Each row of a before or after table is a point. The points were changed in one or more steps. Then noise was added and the rows were shuffled. The steps act on how far a point lies along the listed directions, d1 being the first. Write out the steps. A step turns or swaps two directions, mirrors them in a line or flattens them onto one, adds a multiple of one to another, or multiplies one. Angles are multiples of 10 degrees, from the lower direction toward the higher: turns from -170 to 170, lines from 10 to 170 but not 90. Use the fewest steps. Two steps may share a direction if one is a turn and the other turns, adds or multiplies; they go together, in the order done. Otherwise the lowest direction goes first.
In the rows, zero is written as 128.

Directions:
(1): [ 77 116]
(2): [116 179]
Before:
[[139 126]
 [176 205]
 [ 92 158]
 [ 79 140]
 [167 179]
 [159  99]
 [177 139]
 [107 109]]
After (8 x 2):
[[153  79]
 [129  78]
 [ 36 114]
 [124 139]
 [162 125]
 [ 86 161]
 [ 64 124]
 [133 168]]
Steps: turn d1 and d2 by -130 degrees

Directions:
(1): [ 87 168 159]
(2): [159 117 184]
(3): [ 88  78 140]
Before, 14 rows:
[[196 127  96]
 [129 105 143]
 [131  82 130]
 [124  72 158]
 [126 147 116]
 [ 96 122 105]
 [129 107 122]
 [ 91 114 122]
 [133 183 142]
 [ 75 135 130]
 [ 70 136 145]
 [122  66 177]
 [ 48  78  93]
 [ 93 123  73]]
After:
[[127 108  85]
 [153 179 134]
 [172  51 181]
 [146 125  70]
 [148  63 165]
 [167 119  79]
 [ 78 130  38]
 [120 148 110]
 [139 103 145]
 [ 73 149 174]
 [108 123  69]
 [104  69  19]
 [116 109 129]
 [121  83 145]]
Steps: mirror d1 and d3 in the line at 120 degrees; multiply d2 by 1.6

Directions:
(1): [147 156 120 209 106 138]
(2): [ 88 177 160 113  79 101]
Before, 13 rows:
[[146 105 116 168 174 125]
 [143 125 114 150 120 144]
 [135  68 115  55 171 131]
 [117 163 141 138  88 119]
 [155  93 120 145 138 131]
 [150 104 110 120 151 146]
 [143 149 130 136 120 121]
 [ 99 162 142  97  95 111]
 [106 160 142 127 107 118]
 [151 103 119 122 138 153]
 [125 130 132 118 150 123]
 [158 115 102 149 151 132]
 [117 138 139 144  96 130]]
After (13 x 6):
[[157 118 106 171 130 153]
 [ 76 200 164 118  70 100]
 [105 162 149 150  70 119]
 [177  66  88 125 188 166]
 [ 53 210 176  69  46  82]
 [188  84  76 170 188 153]
 [139 159 132 141 110 117]
 [156  10  91  17 225 147]
 [183  62  96 160 170 149]
 [127 121 129 112 158 123]
 [ 86 208 166 140  44 102]
 [176  70 103 126 172 170]
 [184  67  87 191 215 151]]
Steps: multiply d1 by 1.6; multiply d2 by 2.5

Directions:
(1): [ 90  99 157 173 195 166 126 137]
(2): [104 130 188 150  59 161 122 104]
(3): [122 119 124 152 101 113  82 214]
Before:
[[102 124 129 154 224 128 130 122]
 [162 132  86 114 110  78  98 188]
 [117 116 112 130 189 122 154  87]
 [162 157 110  83  35  83 120 159]
 [108 122 193 166  76 169 123 110]
 [151 184  73  63 120  90 168  65]
 [105 112 198 149  82 150 106 142]
 [ 88 107 156 155 136 148 140  76]
 [121 151 167 140 149 165 156  33]
 [122 117 135 120 119 141 122 117]
 [169 169 119  78  71  86 152 109]
 [115  98 112 147 208 108 128 138]
 [131 124 118 114 198 110 145  88]
 [159 141 126 110 149 141 137  73]]
After (14 x 8):
[[120 113 165 128 148 143 134 113]
 [154 195  93  67  30  81 142  90]
 [151 140 143 120 115 146 123  90]
 [108 118 154 143 157 127 121 118]
 [109 144 183 157 140 177 145  45]
 [191 185 107  57  22  67 150 107]
 [ 95 107 146 160 157 138 132 113]
 [ 77  99 163 166 157 156 141  77]
 [124 117 131 118 125 141 125 114]
 [195 177  75  42  17  53 135 138]
 [ 92  88 143 180 199 128 111 159]
 [ 73 108 163 192 221 155 112 146]
 [176 140  72  98  93  66  99 183]
 [121 120 164 148 136 162 149  83]]
Steps: multiply d1 by 1.6; flatten d2 and d3 onto the line at 130 degrees

Directions:
(1): [171 155 116  59 182 165  95 144 130  86 110]
(2): [212 171 129 154  64 126 127 146 121 110 158]
Before (12 x 11):
[[ 98 104 124 153 105 106 135 123 128 161 146]
 [ 91  88 123 129 146 123 121 107 130 140 118]
 [171 155 136 141  69 121 144 129 128 122 131]
 [110 103 123 164 115 103 143 110 123 158 147]
 [ 88 101 128 128 126 129 134 124 129 151 140]
 [169 133 139 204  22  93 148 142 130 138 160]
 [ 94 129 128  89 173 150 120 129 131 117 105]
 [183 157 121 115 132 135 107 138 124 116 133]
 [ 84  92 139 146 137 121 141 120 143 151 121]
 [183 164 135 145  72 115 127 124 133 113 149]
 [138 145 122 165  58 111 153 121 126 141 141]
 [181 147 124 141  84 113 129 146 113 125 151]]
After:
[[103 101 122 148 106 107 132 123 130 157 142]
 [133 144 124 175  50 106 160 119 128 150 143]
 [101 132 129  82 182 155 116 131 131 110 102]
 [176 146 127 152  72 107 135 144 113 132 156]
 [ 91 104 125 119 130 133 130 128 128 147 140]
 [161 150 139 155  55 114 149 124 127 132 138]
 [107 104 124 162 118 104 141 108 123 158 147]
 [175 154 137 157  60 106 134 123 128 125 154]
 [180 158 127 121 125 131 107 133 124 123 134]
 [160 127 143 223   3  81 155 140 130 144 163]
 [ 96  91 121 120 151 126 116 110 129 134 117]
 [ 90  94 136 138 142 126 143 123 141 141 119]]
Steps: add -0.3 times d2 to d1

Directions:
(1): [124  98 198 111 115 137  96  88 104 186 119  66]
(2): [133 124 139 166 135 179  76 112 170 115 215 132]
Before (12 x 12):
[[124 102 163 163 134 154  67  82 139 148 186  90]
 [145 124 130 137 143 136 135 139 144 123 165 117]
 [151  92 162 112 121 116 140 113 129 138 128 111]
 [102 112 167 140 118 167  89 114 147 132 198  87]
 [134 120 136 150 122 140 110 115 145 141 143  83]
 [147 134 150 133 110 132 129 113 144 132 129 134]
 [123 150  62 159 123 123 156 173 158  62 147 192]
 [145 121 130 106 140 109 149 136 107 142  99 103]
 [126 111 153 146 105 157  95  97 139 145 181  78]
 [137 135  99 165 122 120 103 144 164  78 146 155]
 [129 137  93  90 112  50 193 166  78 142  28 138]
 [119 121 142 153 126 159  97 114 165 125 175 115]]
After:
[[126 157  49 161 125 120 161 179 165  51 148 202]
 [138 152  66 173 127 115 122 162 176  49 150 187]
 [149 138 102 144 149 134 148 154 154  99 168 139]
 [122 148  80 167 138 153 124 151 187  72 184 172]
 [126 134  86 180 149 144 101 125 164  85 194 161]
 [105 140  92 157 134 158 122 156 174  70 205 152]
 [130 138  95 161 115 151 123 130 159  98 189 129]
 [134 132 108 157 128 137 122 129 156 118 146 108]
 [122  81 225  59  88  64 135  93  33 251  10  21]
 [142 103 168  96 134 115 131 112  91 176  93  66]
 [147 138 141 134 113 131 131 120 147 124 132 143]
 [150  90 169 108 120 116 140 108 130 145 127 103]]
Steps: add -1.5 times d2 to d1

Directions:
(1): [172  92  99 152  58 115  97 118 139 171 143 131  72  54 128 184 140 119]
(2): [203 123 111 136 157 101 122 144 173 149  66  57 117 133 120  74  94  85]
(3): [127 205 136 134  99 137 140 144 165 102  47 125 119  87 146 132 164 203]
Before (10 x 18):
[[172 140 119 147  94 119 115 133 175 158  68 113  82  69 142 142 157 145]
 [130 133 141 121 133 119 132 129 129 132 108 124 134 129 119 114 126 133]
 [115  80 111 138 148  99 127 125 107 123 177 123 128 137 134 136 117  84]
 [132 129 118 136 128 135 134 140 142 114 114 135 125  92 149 147 139 131]
 [ 62 118 159  99 243 140 152 129  90 111 173 113 202 249 114  61  92 106]
 [137 174 127 132  85 128 141 129 153 134  86 158 115  82 153 171 175 180]
 [ 78 153 129 122 144 130 137 118 101 104 142 158 136 143 124 130 128 155]
 [138 120 127 121 155 116 137 123 138 125 100 100 125 150 115 117 112 101]
 [105 132 141 125 132 150 122 131 104 114 141 148 135 137 128 116 142 146]
 [158 126 120 145 118 139 128 138 152 153 101 108  99 106 127 122 105 113]]
After:
[[112 137 137 129 118 146 119 129 114 114 135 152 130 121 134 126 150 157]
 [118 115 131 113 161 122 141 122 124 119 123 116 137 160 112 118 115  99]
 [186 132 118 141 139 110 118 139 181 158  56  81 101 105 134  99 132 115]
 [121 128 145 122 136 119 135 128 128 130 112 130 137 133 117 113 122 130]
 [169 178 126 134 108 113 145 138 177 141  54 124 117  92 147 137 157 158]
 [158 121 122 140 138 140 130 139 139 152 106 106 114 129 122 105  94 103]
 [143 131 120 135 138 127 134 141 148 118 105 123 127  99 147 131 137 120]
 [ 84 162 122 125 124 129 136 121 111 108 129 162 126 121 127 139 139 171]
 [  9 120 165  99 187 161 148 116  57 105 224 173 191 213 127 130 132 146]
 [105  83 111 139 129 101 126 123 103 121 183 138 121 124 139 152 126  96]]
Steps: turn d2 and d3 by -30 degrees; turn d1 and d2 by 30 degrees

Directions:
(1): [140  95 136  78 105 136 101 169 130  37 203 107 152  94  80  95 164 144
 121 129]
(2): [ 55 107  86 103 114 160 143 186 190 115 100 156 144 152 168 116 122 111
  65 179]
Before:
[[ 99 108  98  99 136 140 136 170 155 108 136 129 141 120 143 117 132 119
  109 143]
 [ 52 142  72 175 158 155 179 130 189 213  22 171 108 175 222 146  86  85
   69 167]
 [160 161 150 147 140 123 149  97 115 184  86 126 109 135 146 126 111 120
  133 131]
 [ 70 115  98  83 110 179 140 199 184  73 131 150 156 154 163 108 133 121
   64 187]
 [133 110 133 124 111 143 115 140 133 127 118 133 120 121 132 130 131 112
  129 124]
 [ 93 163 113 157 125 113 163 111 147 198  33 148 108 150 185 156  69 115
  109 141]
 [128 124 137  99 139 140 114 118 127 119 164 123 136 125 118  90 164 131
  116 119]
 [137 117 134 131 121 113 136 131 118 133 146 135 130 112 114 131 139 144
  144 115]
 [166 170 143 185 162 108 122  89 102 182  72 123 102 135 111 151 101 119
  150 114]
 [119 176 108 176 155 125 175  87 141 227  34 163  95 154 175 179  86 106
  134 116]
 [ 35 139  81 140 141 148 172 179 204 165   7 181 127 185 178 143  80  81
   79 191]
 [133 134 130 142 136 117 131 127 143 144 106 130 135 128 164 156 101 115
  126 124]
 [146 164 141 195 166 121 155  61  95 209  76 133  58 138 150 155 115 139
  162  90]
 [165 122 160 132 139  94  95 109  97  88 167 128 124  98 103 119 155 135
  146 104]]
After, 14 rows:
[[177 172 150 182 163 107 118  80  93 170  92 114  97 121  96 144 105 124
  162 102]
 [165 129 145 138 132 109 117 127 124 123 141 115 141 109 135 151 116 127
  142 108]
 [117 121 121 134 123 115 151 133 133 161 118 147 122 131 137 136 120 133
  128 120]
 [135 108 133 122 113 149 118 132 131 127 121 134 126 123 129 128 131 115
  132 126]
 [126 106 131  63 104 161 109 183 146  27 193 116 162 120 100  92 160 142
  103 156]
 [197 116 179  94 124 100  94 146  88  17 207  92 141  74   8 103 161 146
  185  95]
 [ 94 132 117 157 149 115 129 123 146 157  76 172 115 144 178 136 124 111
  102 145]
 [200 150 175 126 111  81 109  85  78 100 163  87 124  71  75 129 122 158
  179  75]
 [ 95 131 117 108 138 149 127 122 146 143 130 142 128 140 146  99 149 115
  102 137]
 [224 166 168 146 148  97 127  70  68 131 154 103 100  86  66 155 132 150
  202  60]
 [185 157 166 138 131 119 138  93  98 159 109 111 114 124 122 119 123 128
  151 116]
 [182 162 158 180 167 110 141  57  74 179 116 122  60 119 117 144 129 154
  178  74]
 [125 105 116  90 136 131 126 165 147  90 153 122 136 107 127 112 139 129
  117 131]
 [225 116 174 121 146 101  97  97  67  61 229  75 128  59  44  99 170 153
  190  66]]
Steps: swap d1 and d2

Directions:
(1): [150 193 139 106 160 163  79 132 101 149  88 132 141 164  99  74 140 137
 159 113  86  88 164 110 110 122 219 136  80 124 129  32]
(2): [138 117 159 127 110  80  37 127 138 131 147 106 179 106 139 168  83  93
 181 123 118 130 137 103  96  45 124  56 136 121 209 130]
Before, 13 rows:
[[124 143 130 114 133 115 103 131 123 121 123 129 142 132 121 126 118 125
  132 117 114 124 132 123 117 120 138 116 128 121 142 107]
 [137 121 116 129 125 138  95 133 111 134 129 136 137 134 127 130 112 120
  141 127 134 115 118 110 126 105 139 106 121 126 152 126]
 [125 129 137 131 124 122 110 139 137 116 131 130 138 126 128 132 110 114
  134 129 111 120 133 120 116 113 142 116 132 125 131 119]
 [109  45 123 153  85  73 183 124 165 107 188 117 129  83 162 209 105 114
  101 150 168 174  92 142 144 113  15  88 195 129 131 233]
 [137 148 147 122 133 148 102 125 128 127 137 121 138 121 134 134 117 126
  143 114 130 125 132 121 116 118 139 111 110 131 132  99]
 [125 126 132 134 131 114 124 137 143 107 119 130 132 113 138 121 115 124
  128 126 138 124 138 121 117 117 136 129 128 132 123 129]
 [106  43 123 163  80  83 192 111 158  95 187 119 115  84 172 193 108 128
   88 153 183 160  84 146 148 132  12 107 182 128 120 249]
 [119 129 115 120 126 149 160 134 118 125 111 138 102 135 124 121 154 144
  107 130 111 137 123 129 158 172 129 145 119 124  93 119]
 [114 131 127 144 140 153 165 133 120 122 131 148 118 139 116 122 139 148
  118 134 127 138 129 134 137 154 146 142 134 130 104 117]
 [127 113 123 142 118 122 121 129 124 145 138 124 129 123 149 112 126 116
  122 132 135 137 127 121 119 117 110  99 136 131 137 134]
 [126 136 138 133 130 137 111 130 116 124 116 116 141 146 139 128 119 128
  154 124 122 119 142 116 122 109 134 110 124 141 155 121]
 [131 133 134 111 124 131  99 144 128 129 125 119 139 125 128 150 113 124
  133 129 128 116 132 118 116 114 130 110 122 128 143 119]
 [152 140 133 112 142 127 111 138 120 121 118 129 128 147 128 113 124 134
  117 118 141 124 136 129 126 136 146 135 126 132 124 103]]
After, 13 rows:
[[121 142 100 136 146 189 250 119 114 116 111 153  67 157 123  72 179 183
   59 140 143 106 115 153 169 234 132 210 105 131  14 122]
 [125 145 127 113 132 112 103 134 124 120 124 131 143 130 122 128 117 123
  131 118 111 127 133 120 117 121 138 114 131 122 139 105]
 [131 131 117 137 131 143 131 132 115 147 122 133 119 135 141  88 137 127
  115 130 128 129 136 124 120 131 133 117 128 132 122 109]
 [133 145 132 110 135 143 104 145 126 128 118 121 137 133 122 134 122 131
  129 130 124 116 137 119 116 122 144 122 116 126 134 105]
 [128 140 139 132 130 141 118 131 112 126 114 119 136 151 138 125 123 129
  150 127 121 121 144 114 121 109 138 112 122 139 153 121]
 [148 119 139 116 130 108  98 139 130 113 130 121 141 130 137 137 110 122
  125 119 151 136 129 128 123 117 119 114 140 134 141 127]
 [136 150 149 122 132 145 101 123 128 127 140 119 139 117 135 138 117 126
  149 111 133 128 131 120 114 120 136 111 111 130 133 104]
 [140 128 115 127 134 148  99 134 104 137 124 139 132 143 122 118 120 126
  133 125 131 111 119 112 130 115 148 116 114 128 142 113]
 [124 153 100 125 158 191 243 133 113 130 105 156  74 162 104  72 183 179
   65 136 122 113 129 148 166 226 148 196 116 133  18  95]
 [110 105 135 153 119 123 148 132 133 117 152 138 134 116 130 156 121 134
  130 142 135 155 119 129 130 126 112 114 155 129 131 151]
 [126 134 128 130 134 114 125 137 136 108 115 131 130 115 137 118 118 128
  126 128 135 121 140 121 115 124 143 136 123 132 119 121]
 [125 137 134 127 128 131 113 138 127 116 126 135 139 129 124 118 115 120
  129 125 109 114 138 123 118 120 153 124 126 127 125 107]
 [114  98 123 128 104 111 142 134 134 115 133 125 116 115 140 161 128 125
  117 130 126 155 113 128 151 139  87 112 145 125 122 161]]
Steps: swap d1 and d2
